Rows are points. Each copy is the shape, with its points in the same order, stretched, turned, moved and blurred by noise. Say if it was mirrored as well.

Shape:
[[ 4.4 -4.0]
 [ 0.5 -6.4]
 [ 0.5 -0.8]
 [-3.4  3.5]
 [-1.4  5.3]]
Copy 1, 5 rows:
[[-0.1  7.8]
 [-5.3  5.1]
 [ 0.3  0.6]
 [ 1.0 -6.6]
 [ 4.6 -5.6]]
Copy 1 is: mirrored
Copy 2, 5 rows:
[[ 4.3 -1.7]
 [ 3.5  3.2]
 [ 0.8 -0.6]
 [-2.0 -2.0]
 [-2.2 -3.5]]
Copy 2 is: mirrored

Shape, 7 rows:
[[-6.9  3.4  6.1]
 [ 3.2 -3.1  3.5]
 [ 3.1 -3.0  0.5]
 [ 1.8 -5.4 -1.1]
 [-4.4  4.7  2.3]
 [-0.7 -5.6 -0.7]
 [ 2.2 -4.5  1.2]]
Copy 1:
[[-7.1  6.7  3.2]
 [ 4.7  2.9  2.9]
 [ 4.4  1.7  0.1]
 [ 5.2  4.1 -1.2]
 [-6.7  2.3 -0.2]
 [ 3.7  6.4 -1.0]
 [ 5.0  3.8  0.8]]
Copy 1 is: mirrored
Copy 2 (7 x 3):
[[ 0.4  4.4  5.0]
 [ 1.8  2.9 -5.4]
 [-0.2  0.5 -5.1]
 [-4.3  0.4 -5.7]
 [ 2.5 -0.2  4.4]
 [-5.6  1.6 -4.1]
 [-1.3  2.8 -5.1]]
Copy 2 is: mirrored
Copy 3:
[[ 8.2  4.9 -3.3]
 [ 1.1 -5.1 -2.1]
 [-1.1 -3.9  0.7]
 [-1.5 -3.5  4.8]
 [ 3.6  4.5 -2.8]
 [ 0.9 -1.6  6.3]
 [ 0.4 -4.0  1.7]]
Copy 3 is: only turned
Copy 4:
[[ 7.3  1.2 -3.7]
 [ 1.9 -3.9  4.3]
 [-1.1 -2.1  3.1]
 [-3.3 -3.7  1.6]
 [ 4.2  3.9 -2.5]
 [-3.1 -4.4 -0.7]
 [-0.1 -4.0  2.6]]
Copy 4 is: mirrored

Shape:
[[-2.1 -2.8 -0.2 -4.7]
 [ 6.4 -0.5  3.9  0.5]
 [ 1.1  5.9  6.3  4.6]
 [-2.0 -1.3 -2.2  0.1]
 [-0.3 -4.5 -2.0 -5.2]
 [-0.1 -1.0 -0.8  3.6]
 [ 1.1 -4.8 -0.3 -3.5]
 [ 3.0  3.0  2.7  3.3]
 [-0.6 -3.4  3.3  0.2]]
Copy 1, 9 rows:
[[ 2.0 -1.8  0.2 -3.2]
 [-5.0  1.7  5.7 -0.6]
 [-8.4 -4.9  4.5  2.3]
 [ 1.1 -2.6 -0.9  1.4]
 [ 2.8  0.7  0.1 -2.7]
 [-0.2 -2.4  0.8  3.7]
 [ 2.1  0.9  2.1 -2.2]
 [-5.9 -1.6  3.3  2.2]
 [ 0.4 -3.6  3.6 -0.7]]
Copy 1 is: only turned
Copy 2, 9 rows:
[[  4.7  -4.8   0.9  -3.6]
 [ -3.1  -0.6 -10.1  -3.2]
 [ -0.7   4.7  -8.7   7.6]
 [ -0.5  -1.2   2.2   0.3]
 [  3.3  -5.0   1.2  -7.0]
 [ -4.8  -1.0  -0.2   2.0]
 [  1.1  -5.4  -1.6  -5.3]
 [ -3.4   3.3  -6.7   2.7]
 [  0.5  -6.1  -3.1   1.1]]
Copy 2 is: only turned
Copy 3:
[[-3.0 -0.2  8.6 -0.8]
 [-0.3  5.6 -4.9 -4.6]
 [ 9.7  3.8 -6.3  0.3]
 [-1.4 -3.2  3.1  2.8]
 [-6.0 -1.2  8.7 -2.3]
 [-0.1 -0.8 -2.2  3.9]
 [-5.8  0.9  5.6 -2.8]
 [ 4.7  1.9 -5.8 -0.3]
 [-1.4  4.9  3.2  1.0]]
Copy 3 is: mirrored

Shape (9 x 6):
[[ 6.2  3.5 -2.4 -8.1 -2.4 -3.2]
 [-4.2  4.4  5.7 -0.5  2.3 -3.6]
 [ 3.3 -0.1  0.3 -5.2  1.2 -4.9]
 [-3.0 -4.3 -1.0 -1.9  4.5  3.3]
 [ 3.4  0.1  2.3  1.7  1.1  2.5]
 [-2.1  4.2  4.8 -1.3 -1.8 -2.4]
 [ 1.2 -0.4  6.8  4.1 -4.3  0.5]
 [-2.0  4.4 -3.0  3.6  3.3  2.3]
 [-3.8 -3.0  2.1  0.5  1.4 -2.5]]
Copy 1, 9 rows:
[[  3.5   0.5   6.0 -10.0   0.1   8.9]
 [ -3.4   1.3  -0.5   2.9   5.8   2.8]
 [  2.0  -2.7   5.1  -1.6   1.2   6.9]
 [  7.7  -1.0  -5.6   6.3   0.1   0.2]
 [ -0.4  -0.3  -2.4  -2.4  -4.3   1.5]
 [ -2.6   4.1   1.5  -1.4   3.7   5.7]
 [ -3.9   3.7   0.2  -1.2  -5.4   4.7]
 [  0.5   3.4  -4.3  -3.1   0.4  -7.9]
 [  0.7   1.2   0.3   6.3   1.3   1.7]]
Copy 1 is: mirrored
Copy 2 (9 x 6):
[[ 9.0  4.4 -2.5 -2.6  1.3  4.6]
 [-0.8 -0.7  6.8 -7.1 -1.8 -2.9]
 [ 5.5 -0.4 -1.8 -4.2  3.5  5.3]
 [ 1.7 -3.8  4.1  1.1  7.2  1.7]
 [-0.3  0.5  5.0  1.9  0.0  4.5]
 [-2.0  2.3  4.5 -6.6 -0.4 -1.0]
 [-7.6  1.9  4.6 -3.6 -1.6  3.0]
 [ 0.1  0.3  4.7  4.1 -1.4 -5.1]
 [-2.5 -3.1  3.1 -3.7  4.1  1.0]]
Copy 2 is: only turned
Copy 3, 9 rows:
[[-4.9 -7.0  5.5 -6.1  0.0  2.6]
 [-2.8 -2.9  1.7  1.8  9.2  4.5]
 [-0.1 -7.4  3.5 -2.6  3.0  3.7]
 [ 3.2  0.5  6.3  1.6  2.4 -3.0]
 [-1.2 -0.9  1.0  0.1  1.9 -6.4]
 [-4.4 -0.7  1.7 -2.3  6.6  4.5]
 [-1.8  2.7 -3.1 -4.1  3.8 -1.0]
 [-4.8  0.5  0.7  7.1 -3.0 -4.0]
 [ 2.5 -0.7  0.9  0.4  3.4  4.4]]
Copy 3 is: mirrored
Copy 4, 9 rows:
[[ 1.0 -3.6  4.0  0.3 -3.0 -5.7]
 [-1.5  0.7  7.9 -0.8 -1.4  5.6]
 [-3.0 -1.9  3.4  1.6 -3.8 -3.3]
 [-2.5  5.5 -1.4 -3.1  2.5 -1.8]
 [-3.3 -3.6 -3.4  1.8  0.6  2.4]
 [-0.7 -2.8  5.7  1.6  0.6  3.7]
 [-4.9 -7.7 -1.0  8.8  1.0  4.9]
 [ 3.4  5.6 -0.7 -6.2 -0.9  4.9]
 [-2.9  1.8  2.9  3.6  0.8  1.3]]
Copy 4 is: mirrored

Shape, 14 rows:
[[-6.6 -0.6  0.3  1.4 -1.7  2.9  3.9  1.1]
 [ 6.3 -1.1 -7.0  0.1 -0.1 -4.2 -1.9 -8.1]
 [-4.3 -1.9 -2.8 -1.0 -0.5  2.5 -0.9  4.5]
 [-1.6  4.1 -2.0 -3.1  3.1  3.4  0.4  0.7]
 [ 6.4  3.8 -2.2  1.9 -2.3 -1.6 -3.1  0.7]
 [-2.6 -0.4 -1.6  0.2  1.8  3.8  3.7  6.7]
 [ 6.7  6.2 -1.4 -4.4 -9.6  2.4 -3.2 -1.7]
 [ 3.3  7.6 -2.8 -2.2 -6.5 -1.4 -4.0 -0.9]
 [-6.0  0.8 -2.1 -1.5  2.0 -0.6  0.6  1.4]
 [-5.2  0.7 -0.2  1.5  1.1  5.5  1.0  1.1]
 [ 7.9  1.8 -5.2 -2.3 -1.5 -0.9  0.6 -5.6]
 [-3.0 -3.3 -1.2 -3.3  1.2  2.9 -1.4  2.3]
 [ 5.7  0.6 -1.6 -3.7 -1.2 -5.7  1.8 -3.5]
 [-2.6 -1.9  5.3  0.4  4.3  2.9 -1.4  3.0]]
Copy 1:
[[-2.6 -3.4  2.6 -4.1 -2.2 -2.8 -1.9  0.6]
 [ 1.9  0.5 -3.5  9.6  0.1 -6.6  4.5 -1.8]
 [ 4.2 -2.2 -1.4 -5.0  0.3 -3.1 -3.0  2.9]
 [ 2.2 -2.3 -1.3 -1.0 -0.6  2.4 -1.6  6.3]
 [ 6.9  1.5  2.9  4.5  3.0 -1.6 -1.5  3.9]
 [ 5.2 -3.1  2.6 -5.3  3.6  0.9 -1.5  3.9]
 [ 2.4  5.3  1.3  4.7  4.5 -2.6 -2.5 12.7]
 [ 1.9  2.0 -0.1  5.8  2.8 -2.2 -5.4  7.5]
 [ 0.2 -3.5 -3.2 -2.5 -0.9 -1.7 -2.3  0.7]
 [ 0.6 -4.0  1.9 -5.0 -4.8 -1.9 -2.5  5.0]
 [ 0.8  1.6 -0.9  8.5  3.2 -3.1  5.0  3.4]
 [ 3.0  0.8 -1.0 -5.5 -0.2 -3.0 -0.2  3.4]
 [ 0.1  3.7 -2.3  6.3  6.3 -1.1  3.6 -2.6]
 [ 3.7  1.6  2.3 -7.6 -2.8  1.3 -3.5  0.4]]
Copy 1 is: only turned
Copy 2, 14 rows:
[[ 3.7 -6.2  4.7 -2.5 -4.7 -1.4  2.2 -4.2]
 [-3.6 11.2 -4.8 -2.0  0.6  2.2  1.5  6.6]
 [ 1.9 -3.9  4.1 -1.9 -2.0 -5.0  0.1 -0.9]
 [ 6.3  3.4  2.2  1.8 -3.3 -2.4 -3.8 -3.6]
 [-3.0  2.4  2.7  2.5  4.0  1.8 -0.4  3.7]
 [ 3.5 -3.8  5.0 -3.4 -4.0 -1.9 -3.4 -0.1]
 [-7.8  4.5  1.6 10.0  1.8 -1.8  1.0 -4.7]
 [-4.2  5.4  3.8  6.8  3.2 -2.3  2.3 -3.5]
 [ 4.7  0.4  4.0 -3.0 -1.7 -3.6  0.0 -2.9]
 [ 7.7 -5.7  2.8  0.0 -4.3 -1.4 -0.3 -4.1]
 [-3.5 11.3 -3.2  1.3 -0.6  3.2 -2.2  3.0]
 [ 2.6 -1.2  0.9 -1.6 -2.2 -5.8 -2.0 -1.0]
 [-5.9 10.3 -1.2 -3.0  3.0  2.1 -1.1  1.7]
 [ 6.2 -7.3  1.8 -2.4  0.9 -1.8 -3.0 -2.0]]
Copy 2 is: mirrored

Shape:
[[ 3.1  0.6 -1.7 -4.3  1.2 -5.2 -3.4  2.6  4.0]
 [-4.4 -7.1 -2.7  1.8 -2.7 -2.3  2.4 -1.4 -5.3]
 [-2.2  0.3  1.9  2.8  3.4 -4.7 -3.1  4.0  5.0]
 [-0.1  2.6  4.3 -1.3  1.7 -4.8 -4.6 -4.5  2.9]
 [-0.1  2.5  3.6 -4.7 -5.3 -2.6 -3.0 -1.3 -5.0]
 [ 3.6 -1.1  3.2 -3.3 -2.1  4.4  2.8  2.4 -3.7]
 [ 2.9  1.4  4.5  4.5 -7.1  2.8  1.8  0.0  0.5]
 [-2.4 -5.5 -1.2  5.1 -1.5  2.7 -5.8 -2.7  2.9]
 [-6.2  1.8 -1.8  4.6  1.5  2.0 -4.3 -2.6 -1.4]
 [ 1.9 -5.9 -0.2  4.2 -3.0  1.9  2.7  2.5 -5.1]
 [ 2.8  2.0 -0.9 -3.1 -4.3  1.0 -0.6 -7.2 -0.6]
 [-4.5  0.3 -1.6 -4.8 -0.9  0.0  0.3 -3.2  3.1]]
Copy 1 (12 x 9):
[[ -3.1  -0.3   8.9  -3.4   4.0   5.0  -2.2  -6.8  -0.5]
 [  2.5   5.3  -2.7   2.2  -0.3   0.7   5.9   4.5   9.6]
 [  1.9   3.1   5.7   0.6   1.6   1.1  -3.0  -7.9   0.5]
 [ -2.1   3.8   6.4  -7.3  -1.3  -1.5  -0.5 -11.1   0.9]
 [ -3.1   1.9   1.3  -4.8  -5.4   0.9  -4.2  -4.4   5.5]
 [  4.2  -5.4   1.6  -1.9  -1.7   3.7  -0.7   3.6  -1.4]
 [ -1.3  -0.5  -5.0   4.2  -7.2   2.9  -0.6  -2.5  -3.3]
 [  1.5   3.3  -8.7   2.5   0.9   0.8   2.6  -3.3   3.3]
 [ -0.7   4.4  -4.6   0.9  -2.0  -6.5  -3.4  -0.3   2.8]
 [  5.7   2.5  -5.3   3.3  -1.6   4.1   1.6   6.3   1.6]
 [ -6.4  -1.0   0.3  -4.3  -2.7   0.1   2.9  -2.0  -0.7]
 [ -4.7  -3.8   4.6  -1.1   2.0  -1.5   3.6  -3.7   4.3]]
Copy 1 is: only turned
Copy 2 (12 x 9):
[[ 2.1 -0.3 -6.9  2.5  1.7 -0.9  5.3 -2.9  2.6]
 [ 0.3 -3.6  1.6  1.4 -3.5  2.7 -5.9 -3.8 -5.3]
 [ 7.4 -0.8 -8.1  2.3  7.2 -4.0  0.5 -1.8  1.8]
 [ 5.1  5.0 -6.9  5.6  3.9  0.6 -0.5 -1.7 -0.2]
 [ 1.5  1.1  4.0  6.9  0.4  6.0  2.2  0.2 -0.4]
 [-4.4 -2.8  3.7  1.2 -0.5  2.4  2.5  3.1  2.7]
 [-2.8  0.9 -1.0  0.0  4.6  3.7  2.5  5.0 -2.8]
 [ 6.5  2.1 -7.7 -3.8 -3.3 -2.8 -4.6  0.8 -4.4]
 [ 7.4  3.0 -0.7 -2.7 -0.4 -3.6 -4.2 -1.9 -3.8]
 [-1.6 -4.6  0.1 -2.7 -1.4  4.3 -1.1  0.3 -0.9]
 [-3.9  5.6 -0.3  0.5 -3.4  3.4  1.0  0.3 -4.2]
 [-0.4  1.8 -1.0  3.0 -1.2 -4.7 -1.6 -1.2 -4.5]]
Copy 2 is: only turned
Copy 3, 12 rows:
[[-6.0 -5.7 -2.8 -2.0 -2.0 -0.8 -2.9 -1.5  4.4]
 [ 1.2  1.5  0.2 -5.6  0.0 -2.3 10.7  1.9 -0.3]
 [-4.1 -3.5  3.2 -0.3 -0.8 -6.9 -1.8  2.1  2.4]
 [ 1.1 -6.5 -4.1  1.9  2.2  1.8 -1.8  4.7  2.0]
 [ 6.2 -2.9 -2.5 -2.3  1.1  7.0  0.3  0.4  4.0]
 [ 4.2  6.2 -2.7 -0.7 -5.9  3.0 -1.3  1.3 -3.3]
 [ 9.6  0.4 -0.9 -0.7 -8.3 -3.2 -1.1 -3.3 -4.7]
 [ 5.4 -2.2 -2.3  5.1 -2.3 -4.3  7.4 -2.7  1.9]
 [ 4.1 -0.3  3.8  4.9  6.8 -2.5  2.5  0.7  0.4]
 [ 2.2  4.0  2.4 -2.0 -6.6 -0.7  6.7 -2.7 -5.1]
 [ 7.0 -2.1 -9.4  0.3  1.0  4.3  1.9 -2.5 -0.5]
 [ 2.6  0.1 -6.8 -2.1  4.2 -3.7  1.2  3.5  3.3]]
Copy 3 is: only turned
Copy 4:
[[-2.2  7.7 -0.8 -0.8 -0.3 -0.6  4.0 -2.5 -5.2]
 [-1.7 -2.0 -0.2 -1.1 -3.6 -2.2 -7.5  8.2 -1.4]
 [-2.3  7.1 -2.2  3.6  5.1 -2.5  5.0  4.6 -0.7]
 [ 4.5  5.4 -7.5  0.7  5.3 -1.8  4.7  1.3 -2.4]
 [ 6.8  5.4 -4.6 -1.4 -0.4 -3.9 -4.3 -4.6 -3.3]
 [-0.1 -0.7 -2.6  3.8 -5.1  1.4 -6.2 -6.0  2.2]
 [-2.1 -2.1 -2.4  0.7  3.7 -1.6 -6.9 -3.8  4.9]
 [-2.6 -8.0  2.4  4.2  4.6 -4.6  3.0  5.8  1.6]
 [ 4.7 -0.7  0.5  1.1  3.6 -2.9  4.7  6.8  5.0]
 [-6.0 -2.7 -1.7  2.0 -5.0 -2.1 -8.3  2.0  4.0]
 [ 3.2 -1.0 -1.8 -5.2 -0.9  0.3 -1.1 -4.0  0.1]
 [ 3.8  0.8  3.3 -1.3  0.3  2.3  2.5  2.3 -2.7]]
Copy 4 is: only turned
